Each row of a before or after table is a point. One or more steps were done to the points. Then noise was added and the rows were shuffled. The steps act on how far a point lies along the listed directions, d1 being the first. Name the steps. A step turns or swaps two directions, mirrors them in a line or flattens them onto one, adds a multiple of one to another, or multiplies one. Angles are multiples of 10 degrees, from the lower direction toward the higher: turns from -170 to 170, lines from 10 to 170 but not 90. Use the fewest steps. Two steps may share a direction if one is a turn and the other turns, adds or multiplies; they go together, in the order done. Otherwise the lowest direction goes first.

Directions:
(1): [-7, 57]
(2): [57, 7]
Before:
[[50, -46],
[-10, -75],
[-68, 26],
[-24, -31],
[-9, -5],
[16, -30],
[-46, -60],
[86, -7],
[39, -46],
[-66, -18],
[3, 40],
[10, -33],
[62, 23]]
After:
[[36, -49],
[19, -25],
[32, -43],
[36, -45],
[1, 0],
[6, -8],
[12, -16],
[-16, 23],
[20, -27],
[13, -17],
[-16, 19],
[-37, 49],
[39, -54]]
Steps: flatten d1 and d2 onto the line at 150 degrees

Directions:
(1): [-48, 23, -17, 60]
(2): [51, 62, 1, 17]
(3): [37, -45, 21, 53]
(4): [22, -16, -77, 1]
Before:
[[15, 31, -37, -54],
[-37, -21, 47, 36],
[-43, 1, 35, 34],
[7, 48, -73, 0],
[-5, -52, -21, -11],
[-3, 44, -65, -29],
[8, 47, -42, -27],
[-47, -27, 8, 49],
[-13, -30, -41, -24],
[-68, -36, 9, 4],
[-38, 93, -43, -7]]
After:
[[-12, 80, -73, -30],
[-57, -45, 2, 52],
[14, -41, 0, -18],
[64, 66, -56, -33],
[11, -9, -11, -38],
[31, 63, -31, -43],
[33, 52, -38, -48],
[-71, -49, -20, 4],
[26, 54, 2, -56],
[-40, -51, -34, 44],
[-59, -28, -9, 40]]
Steps: add 0.7 times d4 to d2; turn d1 and d4 by 50 degrees

Directions:
(1): [85, -18, -24, 7, 61, -14, -38, 28, 28]
(2): [-18, -29, 8, 50, 52, -61, 18, -63, -24]
Before:
[[-64, 18, 35, 2, -44, -5, 26, -34, -22],
[19, 2, -7, 20, 18, -24, 1, -18, -10],
[-15, -13, -1, 6, -7, 13, 8, 1, -5],
[-71, 20, 12, -21, -60, 31, 19, 9, -10],
[0, -4, 3, 3, -2, 5, 8, -12, -5],
[-21, -6, -7, 12, -27, 8, 15, -10, -17],
[20, -3, 3, 13, 7, -4, 0, 8, 16],
[20, -13, -7, 21, 40, -33, -5, -10, -3],
[10, 5, -1, -23, -20, 31, 5, 29, 16]]
After:
[[11, -27, -4, 46, 66, -63, 4, -41, -16],
[15, -12, 5, 28, 22, -22, 5, -11, 9],
[-12, 7, -11, -10, -50, 35, 7, 19, -6],
[-41, 52, 26, -57, -105, 67, 5, 40, 5],
[15, -5, -5, 33, 32, -41, 6, -34, -16],
[-11, -7, -3, -4, -18, 25, 4, 14, -1],
[-49, 53, 4, -79, -119, 102, -3, 82, 18],
[2, -1, 2, -2, -7, 11, 6, -6, -3],
[10, 5, -1, -23, -20, 31, 5, 29, 16]]
Steps: add 1.5 times d1 to d2

Directions:
(1): [-12, -5, 28, 81, 33, -31, 43, 29, 34, -48, -4, -65]
(2): [-83, 39, 50, -13, -45, 20, 13, -22, 68, 0, -27, 22]
(3): [32, -21, -37, 25, -44, -56, -18, 39, 80, 14, 21, 50]
(4): [47, -29, 36, -25, -36, -27, 50, -32, -18, -80, -31, 41]
(5): [25, 15, 12, 11, 5, -65, 37, -62, -1, 86, -41, -18]
(6): [-13, 19, -32, -88, -3, -43, 36, -3, 25, -19, 56, -58]
Before:
[[18, -11, -8, 42, -8, -15, 24, 18, 6, -21, 39, -21],
[-13, 40, -2, 36, 59, -78, 48, -44, 32, 101, 2, -73],
[-10, -24, -8, 21, -20, -56, 31, 30, 48, -33, -7, -33],
[74, -36, -33, -6, 5, -38, -41, 37, -23, -70, 5, 40],
[-13, 16, -10, -52, -19, 8, -13, -55, 2, 74, -18, 6],
[-25, 12, 40, 17, -1, 47, -9, -35, -23, 81, -63, 7],
[52, -29, 54, -32, -20, 14, 8, -67, -62, -65, -34, 52],
[81, -45, -32, 10, -23, -44, 9, 28, 23, -47, -19, 88]]
After:
[[5, 2, -31, 27, 36, -17, -4, -2, 15, 66, 9, -63],
[5, -27, 4, -60, -22, -9, 32, -20, -48, -58, -28, -10],
[-61, 30, 63, 15, -3, 8, 2, 5, 27, -92, -40, -7],
[-26, 7, 62, 45, 36, 10, 71, -17, 2, -79, -62, -20],
[25, -28, 33, 99, -7, -63, 12, 12, 77, -35, -5, 6],
[-3, 6, 15, -23, -41, 24, 28, -29, -20, -27, 18, 19],
[19, 28, -14, -75, 0, -43, 23, -87, -23, 95, -9, 24],
[46, -16, -14, 56, 12, -18, -24, -2, -1, 121, -40, 5]]
Steps: turn d3 and d4 by -160 degrees; turn d1 and d4 by 130 degrees; multiply d2 by -1; add -0.5 times d6 to d5

Directions:
(1): [66, -1, 40, 25, 0, 26, -27, 66, 37, -22, 37, 25, -20, -28, -20, 11, 105, -33]
(2): [16, -52, 37, 19, -33, -51, 77, 12, 70, -9, -36, 15, 20, -28, 70, -44, -17, -29]
Before:
[[-44, 17, -37, -12, 7, 2, -10, -45, -32, 24, -25, -23, 5, 46, -8, 16, -58, 29],
[44, -2, 17, 9, 6, 29, -26, 28, 17, 1, 17, 17, -20, -4, -19, -6, 72, -24],
[-26, 23, -33, 0, -3, 8, -8, -41, -45, 17, -1, -16, -2, 10, -22, 6, -39, 6],
[64, -3, 45, 18, 11, 47, -44, 67, 24, -36, 55, 28, -21, -30, -23, 16, 92, -35],
[-11, 0, -2, -7, -2, -18, 26, -3, -5, 11, -25, -3, 10, 2, 3, -10, -49, 13],
[-9, -26, 7, 7, -7, -17, 10, -9, 9, -22, -8, -21, 5, 4, 13, -10, -29, -18],
[59, -2, 31, 9, 4, 41, -57, 73, -4, -17, 35, 17, -11, -5, -27, 13, 102, -37],
[46, 5, 13, 1, 10, 20, -37, 34, 10, -2, 15, -4, -19, -21, -43, 29, 60, -7],
[-34, -13, -38, -28, 5, -4, 7, -36, -10, 2, -38, -3, 6, 10, 11, -5, -44, 15],
[39, 3, 23, 24, 1, 19, -58, 39, 6, 2, 14, 16, -24, -6, -31, 23, 73, -15],
[12, 4, 0, -4, 16, 35, -57, 31, -6, -33, 35, 4, -25, 2, -29, 25, 60, -13]]
After:
[[30, -2, 23, 9, -5, -1, 5, 35, 18, -6, -1, 10, -3, -14, -11, -4, 18, -9],
[-58, -1, -45, -35, 3, -5, -8, -46, -76, 25, -34, -26, 21, 47, 9, -7, -93, 20],
[23, 23, 0, 20, -3, 29, -32, 13, -15, -3, 31, 3, -18, -12, -38, 19, 45, -18],
[39, 15, 13, 19, 11, 31, -43, 40, 12, -5, 18, 8, -23, 10, -36, 30, 75, -13],
[-26, 8, -29, -24, 11, -12, -9, -39, -30, 20, -24, -31, 4, 8, -20, 18, -59, 29],
[-56, 7, -38, -30, 21, 7, -28, -35, -46, -12, -6, -21, -5, 30, -7, 18, -44, 24],
[33, -14, 0, -4, 7, 22, -22, 31, 31, -21, -5, 22, -17, -15, -6, 2, 59, -19],
[-67, 0, -39, -35, 11, -4, 14, -65, -52, 9, -20, -20, 21, 24, 17, -8, -126, 33],
[-47, 5, -28, -8, 2, -14, -22, -48, -43, 32, -37, -16, 7, 27, -6, 8, -66, 29],
[12, -23, 22, 15, -9, -9, 5, 8, 20, -25, 2, -12, 0, -3, 9, -6, 0, -32],
[-34, -1, -34, -18, 8, 2, 9, -55, -29, 28, -25, -13, 10, 28, 6, -18, -58, 20]]
Steps: multiply d1 by -1

Directions:
(1): [-9, 5, 67, 9, 16, 30, -52, -6, 26, -38, -101, 10, 51, -18, -4, -29, -3, 99, -53, -28, -34, 7, -16, 20]
(2): [13, -11, -39, 12, 2, -7, 38, -105, -12, -71, -1, 34, 57, 5, 2, 41, -19, -57, -96, -9, -19, 15, 10, -27]
(3): [0, 28, -3, 91, -45, -29, 54, -8, 20, -16, -63, 37, 11, 50, 22, -78, 62, -37, 54, -19, -1, 24, 24, 13]
Before:
[[-2, 20, -33, 2, 2, -8, 40, -57, 4, -17, 37, 5, 27, -1, -5, 45, -3, -51, -31, 1, 11, -9, 11, -11],
[-21, 27, 80, 22, -24, 22, -32, 96, 52, 49, -59, -16, -29, 8, 26, -64, 33, 95, 67, -9, 14, -27, -1, 33],
[9, 11, -4, 18, -23, 5, 27, -28, 0, -43, -21, 46, 39, 35, 8, -22, 19, -29, -26, -12, -7, 0, 2, -7],
[3, -11, 6, -15, 22, 12, -25, 17, 3, -10, 0, -7, -32, -19, -6, 29, 0, 11, 7, -4, -7, 14, -9, 11],
[29, 2, -45, 9, -9, -21, 64, -26, -23, -24, 49, -12, -3, 1, 9, 20, 9, -78, -13, 20, 21, -5, 17, -15],
[-7, 6, -11, 32, -34, -13, 18, 40, -10, -4, -25, -26, -25, 28, 20, -35, 30, 1, 47, -2, 22, -29, 11, -4],
[-30, -13, 62, -51, 31, 34, -83, 61, -9, 53, -12, -33, -9, -41, -18, 6, -6, 121, 16, 9, 3, -21, -39, 16],
[12, 4, -56, 33, -35, -36, 37, -42, -14, -36, 56, 15, 14, -8, -6, 19, 18, -68, -26, -10, -4, 21, 14, -33]]
After:
[[-10, 2, -3, 24, -27, -7, 6, 52, -10, 2, -19, -32, -30, 22, 18, -31, 23, 13, 48, 1, 21, -34, 6, -3],
[5, 11, -46, 52, -40, -39, 36, -35, -11, -36, 32, 21, 15, 1, -5, -6, 32, -61, -15, -19, -8, 26, 16, -23],
[29, 8, -34, 21, -4, -22, 57, -26, -10, -32, 23, -8, 4, 8, 8, 6, 24, -63, -13, 12, 16, 1, 19, -9],
[-23, 22, 79, -12, -17, 30, -48, 108, 40, 65, -19, -28, -44, -7, 23, -36, 9, 100, 58, 4, 14, -35, -7, 25],
[-29, -19, 42, -68, 39, 35, -77, 40, -13, 43, 9, -32, -8, -46, -20, 36, -22, 98, -15, 16, -1, -24, -41, 6],
[0, -13, 0, -14, 20, 16, -20, 13, -5, -11, 1, -8, -27, -18, -7, 32, -4, 8, 1, -7, -11, 19, -10, 11],
[7, 13, -1, 23, -23, 6, 29, -11, -2, -34, -21, 46, 25, 35, 6, -30, 37, -32, -5, -8, -4, -1, 2, 1],
[-3, 22, -29, 22, 0, -11, 44, -55, 4, -21, 13, 15, 34, 8, 0, 29, 4, -49, -23, -9, 7, -1, 17, -7]]
Steps: multiply d1 by 0.7; turn d2 and d3 by 20 degrees
